Each wall is flat, endless, passes through zero and stands at right angles to its row. A trip goes straight from one point to another. List the walls that it crosses, first one first.

Walls:
(1): [-2.7 -2.9]
(2): [ 0.0 -7.5]
(3): [1.6 4.6]
(4): [-1.7  0.3]
(5): [-2.2  1.5]
(6): [2.4 3.2]
(7): [ 3.4 -5.4]
Trips:
[2.1 2.6] to [-7.8 -0.5] => 5, 4, 1, 6, 3, 2
[ 3.9 -1.8] to [0.3 5.4] => 3, 2, 7, 5, 4
[0.6 5.0] to [-0.3  9.8] => none
[-8.7  6.9] to [-4.1 -2.3] => 6, 3, 2
[5.8 0.4] to [-2.0 -2.6] => 2, 3, 6, 1, 4, 5
[-0.4 -5.6] to [-1.3 -0.6] => 4, 5, 7

Walls:
(1): [-2.2  2.8 -0.9 -0.5  6.7 -1.8  1.8 -0.1  0.1  2.1 -3.6 -1.6]
(2): [  1.2   0.2   3.1  -1.9  -5.1   3.2   2.3  -2.8 -10.7  -4.2  -2.7 -11.6]
(3): [-3.4 -1.0 -2.0 11.8  3.2 -3.7 -0.7  0.0 -3.3  3.8 -2.3  6.9]
(4): [ 2.0  4.5 -4.8  2.8 -1.5  3.7  1.4  0.1 -3.9  1.1  4.8  2.7]
(5): [ 0.4  4.7  7.5 -1.1  6.0 -2.9 -0.2 -0.3 -1.1  2.8  1.7 -6.0]
(6): [ 1.7 -9.4 -3.0  2.9  2.1 -8.5  8.8  0.9  0.4  4.8 -3.8 -0.6]
(7): [-0.7  3.5  0.4  3.9 -0.4  1.6  7.2 -3.2 -6.4  6.8  2.6  5.1]
Trips:
[ 2.3 -4.5  5.6 -2.1 -7.1  0.7  2.7 -5.3  7.8 -5.5  7.1  2.4] to [-2.2  3.0  4.8 -1.6 -6.5  2.3  1.6  1.9  1.4 -2.5  0.3 -1.6] => 2, 5
[ 0.5  3.1  1.6 -0.6 -1.4  1.9 -0.5  2.7 -9.7  1.0 -4.1  6.8] to [ 0.2 -6.7  2.5 -2.8  5.6  0.9 -2.5  0.2  1.2  3.6  5.0  1.7] => 2, 5, 6, 4, 7, 3
[-0.3 -3.4 -3.5 -2.1 -0.7  2.9  0.4 -3.1 -1.3  1.2  0.1 -4.3] to [ 9.7 -0.6 -6.3  5.0  1.6  5.8 -7.0 -4.4  4.4 -1.7 -2.2  3.1] => 6, 2, 3
